Rows are points. Each table stands for the endless flat space through its points: a line for two points, a plane for three, and so on. The two share one point or none. Which?

First:
array([[-88,  89,  39, 178],
       [-93, 108, 173, 149],
       [-25, 194, -93, 217]])
Second:
array([[ -59,  183, -145,  283],
       [ -52,  184,  -98,  254]])
They share: [-38, 186,  -4, 196]

First:
array([[-118,  -98,  141, -220, -159, -109],
       [   9,  -75,  261, -266, -157, -275],
       [ -99, -111,  147, -212, -153, -137]])
Second:
array([[-237, -172,   65, -161, -199, -274],
       [-186, -174,   33, -160, -248, -248],
       [  27, -165,  197, -202, -120, -185]])
They share: no point

First:
array([[  26,    0,  112,   45, -178, -102,  159, -152],
       [   2,  192,   85,  176, -175, -105,   11,  -21],
       [  32,  -27,   -9,    7, -149,   -5,  154, -141]])
Second:
array([[   5,  -72,  -74,  -43, -208,  111,   41, -150],
       [  71,  -84,  106,   -7, -100, -147,  353, -210]])
They share: [  38,  -78,   16,  -25, -154,  -18,  197, -180]

First:
array([[ -52,   83,   14,   77, -105,  183,  125,  -91,  -41],
       [  38,   68, -146,  107, -330,  183,  225, -191,  204]])
Second:
array([[  38,  161,  -17,   95,  -27,  258,  348, -293,  288],
       [-102,  105,  -12,  121, -209,  111,   75, -103,  -35],
       [  63,  119,  -47,   77,  -76,  269,  332, -253,  257]])
They share: [ -16,   77,  -50,   89, -195,  183,  165, -131,   57]

First:
array([[ 112,  197,   43, -218,  -39,  127,   22, -193, -182],
       [ -59,  198,  203, -271,   34,  120,  132, -120, -152],
       [ 205,  198,  -31, -157,  -50,  210,  -30, -216, -146]])
Second:
array([[  65,  203,   53, -327,   25,  145,   74,  -44,  -81],
       [ 177,  343,  139, -109,   33,  133,   52, -302, -281],
       [ 205,  383,  113,  -82,   65,  105,   99, -234, -296]])
They share: no point

First:
array([[  91,  -65, -101,  113, -101,   93,   73,  -86,  183,   83,  154],
       [ 167, -157, -153,   69, -135,  183,   93,   12,  221,  -19,  212]])
Second:
array([[ 102,   19,  -34,   86, -130,   85,   59, -108,  153,  108,  113],
       [ -94, -133, -198,  282,   54,  -63,   75, -216,  197,  212,  161]])
They share: [  53,  -19,  -75,  135,  -84,   48,   63, -135,  164,  134,  125]

First:
array([[ -16,  148,   32,  114,  -56, -122,  198,  -37, -163,  -18,  -40,
         270],
       [-115,  267,    0,   50,  -35,  -77,   67,  -20, -113, -206,  105,
         158],
       [-106,   79,   74,   81, -128, -167,   87, -142, -151, -174,   74,
         129]])
Second:
array([[-196,   91,   -9,   75, -220,  -77,  151,  -18, -132, -348,  113,
         288],
       [  44,  355,  -69,   16,   36, -113,   78, -104, -151,  -54,   80,
         106],
       [ -46,  165,   83,  -31, -172, -117,   17,  -42, -178, -250,  179,
         260]])
They share: no point

First:
array([[ -42,   62,  185,  172,   33,    1,  169,   44,  -25,  -37, -221,
        -240, -161,  -42],
       [  81,  169,    6,  167,   80, -169,   26, -239,  129,   12,   24,
        -279, -206,  170],
       [ -95,  110,  134,  217,   36,  -29,  162,   82,  -29,    9, -226,
        -271, -146,   11]])
Second:
array([[ 317,   24,  262,  -92, -131,  154,   85,  -11,  -15, -279, -155,
        -191, -218,   70],
       [ -74,  -64,   70,  250,  125, -205,  159, -144,  116,   51,  -69,
        -169, -114,  -77],
       [  33,  124,  253,  136,  147,   -6,  125, -235,   28,  -45, -121,
        -258, -277, -119]])
They share: [  92,   28,  195,   98,   47,  -19,  123, -130,   43,  -91, -115, -206,
 -203,  -42]

First:
array([[-271,   50,  213, -164, -297,  -41,  220,   -5,  -11,  -24, -122,
         -21,  237, -151,  -52,  300, -186,  233],
       [ -67,   86,  153,  -80,   27, -251,  100,  -83,  235, -162,  112,
         309,  111,  -67,  -64,    0, -156,  -73]])
Second:
array([[-163,   78,  227, -126, -105, -129,  124, -104,  107,  -68,   36,
         121,  224, -124,  -57,  109, -181,   89],
       [-123,   58,   35, -154, -177, -325,  276,   48,  123, -208,  -24,
         221,  152,  -40, -229,  297,  -57,  209],
       [-195,   82,  167, -118, -115, -152,  185,  -59,  114, -157,   20,
         198,  177,  -75, -150,  194, -133,  116]])
They share: no point

First:
array([[ -21,  310, -103, -185, -212,  158, -110, -150, -222,  322, -240,
         226,  169,  269, -306,   62,  229, -143,  101,   97],
       [ -19,  251,  -32, -148, -205,  144, -113, -105, -144,  268, -171,
         195,  186,  236, -245,  101,  194, -147,  129,  144],
       [ -60,   82,  139,  -38, -212,  150, -100,  -11,   38,  159,  -16,
         150,  238,  155,  -79,  207,  119, -193,  208,  276]])
Second:
array([[ -25,  163,  113, -225, -156,  182, -137,   56, -206,  103, -212,
         154,   98,  211, -114,  206,  140, -157,  127,  274],
       [  11,  253,   47, -105, -201,  134, -119,  -79,  -62,  211,  -89,
         127,  224,  199, -210,  122,  230, -139,  184,  172]])
They share: no point

First:
array([[-187,  -74, -248,   47,  124,   68,  157,  188,   -7,   58, -107,
          -9,  200, -143, -156,   18, -155,   29,  -15,  -56, -131,    8,
         118,  136],
       [-189, -122, -160,   11,  118,   88,  251,  158,  -61,   34,  -71,
        -117,  168, -103, -134,   24, -155,   75, -123,  -68, -221,   76,
         142,  150]])
Second:
array([[-167,  -62, -168,  -14,   93,   49,  255,  125,    4,   12, -117,
         -92,  230,  -69, -146,   62, -121,   10,  -18,  -79, -188,   90,
          97,  171],
       [-251, -206, -312,  158,  205,  165,   51,  317, -148,  148,   -5,
          24,   46, -285, -142, -102, -257,  178, -222,  -11, -140, -102,
         229,   59]])
They share: [-188,  -98, -204,   29,  121,   78,  204,  173,  -34,   46,  -89,  -63,
  184, -123, -145,   21, -155,   52,  -69,  -62, -176,   42,  130,  143]

First:
array([[ 164,  102, -115,  173, -173,  -12,  -74,  -30, -132,  154,  -62,
         121, -160,   97, -119,   -4,  123,   67,   13,  -82, -145, -148,
         214, -123],
       [ 288,   30,   89,  309, -273,  160,  -34,   94, -296,   14, -102,
         321,   36,  213, -323,  -24,  -81,  163, -127, -206, -313,    4,
          54, -187]])
Second:
array([[ 161,   65,  -14,  190, -191,    4,  -48,   23, -142,  101,  -95,
         217, -162,  179, -156,  -39,   48,   81,   13, -164, -214, -141,
         207, -181],
       [  75,   44,   74,  279, -286,  -47, -128,  -53, -137,   73, -190,
         223, -185,  178, -168, -137,  -26,  123,  -10, -127, -241, -262,
         138, -211],
       [ 145,   29,   48,   50,  -75,  -26,   80,  165,  -54,   75,  -69,
         349, -292,  339, -102,  -31,   50,    9,  141, -354, -268, -113,
         375, -277]])
They share: [ 195,   84,  -64,  207, -198,   31,  -64,    1, -173,  119,  -72,  171,
 -111,  126, -170,   -9,   72,   91,  -22, -113, -187, -110,  174, -139]

First:
array([[ -43,   28,   49,  -29,   46, -161,  -50, -139,  -61,  -85, -132,
         -14,   58,  110,    1,   87, -103,   93,  170, -120,   67,   39,
         117,  -42],
       [-139,   70,    3,   19,  136, -151,  -10, -135,    3,   -1, -100,
         -48,   40,  148,  -37,   31,   -7,   23,   96, -124,   61,  129,
          25,   -8]])
Second:
array([[-222,  -82,  -31,  149,  171, -142,   41, -153, -117, -123, -247,
          -1,  218,  136, -131,  194,  -79,   21,  132, -149,  201,   61,
         109, -189],
       [-124,  -32,  -73, -107,   -5, -198, -297, -257,  115,  245,  -17,
         -61,   88,   42,   -9,  104,  -91,  -29,   10,   73,  -41,  -21,
         245,  -49],
       [ -80,   76,   59,   29,  123, -142,   59,  -97,  -77, -139, -149,
         -21,   36,  158,  -21,   44,  -43,   87,  174, -187,   99,  119,
          13,  -17]])
They share: [ -91,   49,   26,   -5,   91, -156,  -30, -137,  -29,  -43, -116,  -31,
   49,  129,  -18,   59,  -55,   58,  133, -122,   64,   84,   71,  -25]

First:
array([[-226, -194,  -31,  187,   -8, -172, -176,  -65,  169, -127,    2,
          14,   71, -170,  197,   37,  206, -165,  226, -212,   92,   72,
        -297, -147],
       [-399, -300,   58,   99,   27,   61, -361, -148,  138, -276,   47,
         -16,  -50, -282,   14,  -94,  250,  -18,  322,  -86,    5,  164,
        -224, -155],
       [-188,  -98,   15,  225,  -68, -150, -146,  -27,  135, -223,  -38,
          14,   27, -128,  135,   33,   62, -137,  180, -188,  154,   70,
        -135, -129]])
Second:
array([[-345,  -23,  -71,   71, -140, -170,  -14,   26,  266,  -85,   69,
        -148,  193, -215,  253,  -34,   44, -160,  299, -257,  192,  -43,
        -324,    6],
       [ -69, -269,   55,  341,   64, -152, -308, -118,   38, -265, -105,
         176,  -95,  -83,   79,  104,  224, -142,  107, -143,   54,  185,
        -108, -282]])
They share: [-207, -146,   -8,  206,  -38, -161, -161,  -46,  152, -175,  -18,   14,
   49, -149,  166,   35,  134, -151,  203, -200,  123,   71, -216, -138]

First:
array([[ 236,  -34,  -59,   91,  112, -152,  -64,   53,  -35,  -11, -148,
        -150,  177,   22, -127,   47,   -7,  -64, -271,   26, -228, -165,
         138,  161],
       [ 172,   92,   85,   25,   62, -114,   72,   81,  -87,   77,  -52,
        -194,   19,    8,  -37,  191,   69,  -96, -121,    2, -212, -209,
          30,   85],
       [ 243,    6,  -32,   74,   63, -109,  -12,   64,  -58,   42, -135,
        -194,  138,   15, -125,   81,   25, -113, -235,  -11, -259, -175,
         105,  177]])
Second:
array([[ 245,   83,  112,  -39,   38, -183,  101, -133,  120, -170, -118,
        -282,  162,  160,   98,  160,  109,   99, -321,  100,  -28, -294,
           7,  161],
       [ 125,  -52,   -3,  106,  178, -148, -164,  117, -140,   95,   -8,
         -42,  112,  -80,  -67,  100,  -11,  -66,  -66,   60, -203, -139,
         142,   31]])
They share: no point

First:
array([[  73,  -53,  176, -101,   36, -118,  196,  -95,  -46,   69,   19,
         152,  -73,   83, -182,  166, -198, -175,   74, -105,   92,   84,
          78,  114],
       [  40,   13,   59, -182,  -63,  -79,  145,    1, -115,  147,   58,
         134, -115,  113,  -74,   94, -198,  -94,  -10, -153,  224,   57,
           9,   -9]])
Second:
array([[  78,   95,  183, -192,  209,   21,   93,   -1,   35,   67,   84,
         252,  -37,  131, -122,  242, -226, -106,  242,  -77,   72,   21,
         229,   23],
       [  76, -152,  114,  -60, -210, -250,  266, -110, -123,   75,  -98,
         -49,  -92,   46,  -84,   66,  -98, -201, -172, -151,  304,  128,
        -134,  228],
       [  65, -123,  114,  -78, -155, -209,  244, -102, -122,   92,  -46,
          22, -102,   60, -121,   79, -141, -185, -112, -147,  236,  115,
         -83,  163],
       [ 201,  -63,  366, -270,  189, -113,  200, -178,  278, -116, -118,
          94,  -14,   12, -141,   67,   15,   43,  248,   61,  176,   -5,
         193,  143]])
They share: [  62,  -31,  137, -128,    3, -105,  179,  -63,  -69,   95,   32,  146,
  -87,   93, -146,  142, -198, -148,   46, -121,  136,   75,   55,   73]

First:
array([[ -57,  -53,  112,   31, -122,  -47,  127,   68,  -77,  -64, -308,
         -29,   54, -129,   -7,   42,  -42, -147,  -54, -170,  156,  -57,
         182,  316],
       [  27,    3,  268, -177,   62, -227,  123,  -92, -161,  -48, -108,
         -61,  -22,    3,   73, -138,  -78, -279, -174, -198,   28, -153,
         246,  108]])
Second:
array([[ -59, -171,  303, -216, -207,  -57,  181,  113,  -63,  188, -166,
          41,    8, -336,   -5, -162, -243,  -54,  -83,   50,  201,  -84,
         266,  160],
       [-167,  -27,  225,  -78,  -69,  -69,    1,   47, -351, -112,  -34,
        -271, -148,   -6,   43, -138,   63, -168, -365, -214,  183,  -18,
         350,  268],
       [ 119,    1,  142,  -45,   32, -207,  219,  -82,   65,  -50, -360,
         129,  154,  -65,   31,   46, -132, -277,   90, -198,   -2, -181,
          92,  174]])
They share: [ -15,  -25,  190,  -73,  -30, -137,  125,  -12, -119,  -56, -208,  -45,
   16,  -63,   33,  -48,  -60, -213, -114, -184,   92, -105,  214,  212]

First:
array([[ -74,   16,   23,  -38, -101,   87,  129,  178, -100, -124, -196,
         -18,  -77,  169,  220, -106,  -33, -195,  167,  -18, -160,  -72,
          98,  227],
       [ -50,  -17,   66,  149, -265,  119,  -44,  252, -275, -273, -242,
          -9,  -70,  273,   25, -158,  155,  -15,  -62,   84,  -60, -208,
          45,  258],
       [ -95,  111,  -17, -108, -132,    9,  179,  154,  -99,  -88, -197,
         -44, -111,  169,  206, -104,  -10, -241,  242, -137, -188,  -72,
         124,  301],
       [  30, -125,   14,  131, -243,  209, -112,  280, -281, -383, -242,
          41,   26,  267,   89, -242,  115,  -49, -106,  190,   -2, -234,
          51,  200]])
Second:
array([[ -54,  208,   84,    2,   -7,  -76,   56,  308,   86, -343, -137,
          90, -220,  191,   84,  -93,   -8, -274,   -5,  -59, -412, -154,
         235,  384],
       [ 123,  -46,  114,  208, -184,   63,  107,  166,   -7, -188,   31,
         -53,  -67,  112,  211,  -40,   40,  -59,  114,  173, -210,  -44,
          21,  302],
       [-171,  -24,  154, -134,   68,  125,  297,  354,  -77, -114, -167,
         125, -175,  112,  337, -156,  -24, -227,  220, -121, -276, -154,
         191,  240],
       [ -34, -225,  174,   33,  -78,  234,  328,  230, -150,   11,  -42,
           4,  -51,   58,  428, -108,    8,  -57,  307,   66, -113,  -63,
          20,  173]])
They share: no point

First:
array([[ 134,  176, -203,   22,  228, -172, -193,    7, -180,  -12,   39,
        -120,  -38,  204,  239,  -61, -109,  214,   70, -338,  104,  -23,
        -197,   31],
       [ -27,  170, -141, -130,  135, -144, -211, -100,  -44,  185,   99,
         -59,   22,  157,  158,  -51, -245,  132,  188,    2,  114,  152,
        -153,  130],
       [ 133,  218, -205,   54,  203, -152, -207,  -24, -196,  -11,    7,
         -79,  -74,  233,  214,  -31,  -69,  172,   52, -382,  122,  -56,
        -185,   -2]])
Second:
array([[  10,  264, -299, -248,  316, -100,  -87,   61,  -80,  244,   31,
        -164,  108,  384,  -25, -207, -301,  128,  158, -336,  -80,   87,
        -289, -115],
       [ -80,  173, -236,  -97,  141, -239, -295,   77, -172,  104,   14,
        -103,   55,  176,  182,  -28, -307,  292,  251, -278,   43,   21,
        -219,   53],
       [  64,  143,   13,  -44,  222, -323, -327, -128, -188,  183,  -85,
        -122,  129,   47,  255,  -62, -332,  318,  288, -271,  137,    7,
           4,  141],
       [ 180,   73,    9, -104,  390, -197, -327, -146, -228,  245, -113,
        -306,   95,   53,  219, -168, -266,  282,  280, -173,   79,  -33,
         -34,   45],
       [ 200,   29,    2,   61,  199, -175, -259, -185, -124,    6,  108,
        -145,  -69,  -30,  400,  -28,  -73,  212,  101,   68,  251,   73,
         -49,  253]])
They share: [  54,  152, -171,  -70,  194, -168, -195,  -31, -104,   86,   85, -110,
   10,  166,  211,  -71, -197,  194,  138, -146,  100,   81, -181,   97]

First:
array([[ 122,  -98,  -64, -117,   89,  157,  200, -120,  -39,  -24,    2,
         121,   42,   15, -107,   -4, -309, -282,   55,  -63,  -90,  -78,
         142, -199],
       [ -13, -148,  196,  -72,   94,   -3,   90, -130, -119, -109,   32,
         196,   37,  -60, -137,  266,  -99, -167,  -75,   37,  -75,  157,
         -88, -124]])
Second:
array([[-232, -346,   55, -283,   -1,   25,  120, -307, -175, -313,  180,
         201, -228, -139,  -19,  426, -453, -228,  -31,  171,  151,  204,
         -80,    2],
       [   4, -150,  -42,  -83,  171,   73,  203,  -93,  -85,  -35,   -5,
         101,   62, -174, -108,  239, -267, -168,   39,   38, -115,  129,
          35,  -35],
       [-156, -240,  189,  -28,  355,  406,  317, -325, -350,   -6,  200,
         111,  -99,  114, -292,  350, -186, -132, -173,  -86,  132,   71,
         -92,  -27],
       [ -58, -112,  -98, -116,  -55, -252, -154,  -45,  220, -114,   71,
         283,   13, -115,  -77,  225,  -36, -586,  205,  217, -260,  192,
         -11, -346],
       [ 111,  -26,   52,   44,  220,  139,  166,  -48,  -64,  101,  -16,
         115,  162,   17, -200,  115,  -36, -247,  -11,  -60, -213,    7,
          15, -174]])
They share: no point

First:
array([[  70,  233,  298, -155, -175,   99,  -23,   56,   94,  -11,    4,
        -303, -224,  192,  326,  -86,   16,  -85, -213, -413,  120,  -34,
         182, -108],
       [ -78,  353,  385, -241, -398,    8,  -80,  -34,  240,   46,   28,
         -99, -179,   16,  429, -179,  244, -155, -122, -405,  193,  -20,
         171, -283],
       [ 361,  133,  169, -109,  -54,  252,  152,  254,  -38,  170,  -94,
        -173,   75,  223,   83,  269,   49,   92,   -9, -273,   63, -211,
           0,  -99],
       [  96,  160,  236,   20,  -46,  136,  -32, -142,  106,  -57,  142,
        -360, -357,  210,  258, -130, -113,  -44, -247, -246,  -89,   53,
         419,   77]])
Second:
array([[ 226,  200,  228,  -69, -105,  233,   59,  -26,  132,  107,   -8,
        -123, -130,  175,  226,   39,   15,   34,  -75, -226,   -7, -134,
         240,  -19],
       [ 175,  125,  186,  -21, -129,   77,   59,  112,  -24,   89,  130,
        -255,  -28,   91,   64,  144,  135,    4,  -42, -193,  -34,    7,
         147, -148]])
They share: [ 209,  175,  214,  -53, -113,  181,   59,   20,   80,  101,   38, -167,
  -96,  147,  172,   74,   55,   24,  -64, -215,  -16,  -87,  209,  -62]

First:
array([[ 167,  394, -261,  163,   36,  -41, -161,  206,  108,  221,  144,
        -211,   98, -233,  267, -114, -232,   -5, -127,  -26,  136,  -68,
         119,  303],
       [-202,   15, -119, -151, -211, -257, -253,   46,   10,  -38,   36,
          56,  203,  165,  211,  -68,  -20, -148, -200, -247,  -69, -188,
        -133,   83],
       [ 160,  317, -195,   56,   82, -111, -184,  176,  159,  288,  206,
        -124,  206, -191,  130,  -80, -181,    5, -141,   65,  227, -152,
         129,  179],
       [  88,  161, -107, -118,   80, -215, -234,  116,  213,  324,  266,
          24,  336,  -79,  -36,  -24,  -83,   -9, -155,  137,  303, -272,
         105,   15]])
Second:
array([[  86,  268, -239,   61, -111, -263, -255,   81,   51,  171,   65,
          15,  264,  -47,  222,  110, -200,  -76, -116,   91,  118, -251,
          10,  273],
       [ -75,  205, -177, -140,  179,  -11, -116,  357,  157,  242,  126,
        -186,  202, -127,  196, -242,  -14,   54, -142, -180,   63, -110,
          33,   -3],
       [ -76,  278, -215,  -95,  -51, -227, -141,  125,  105,  169,    5,
         -49,  122,   29,   82,  122, -120,   74,  -76,  139,  230, -357,
        -114,  271],
       [   6,  264, -221,  -35,   -3, -193, -193,  187,  109,  201,   55,
         -69,  218,  -45,  188,   14, -126,   10, -106,   33,  134, -253,
         -30,  203]])
They share: no point
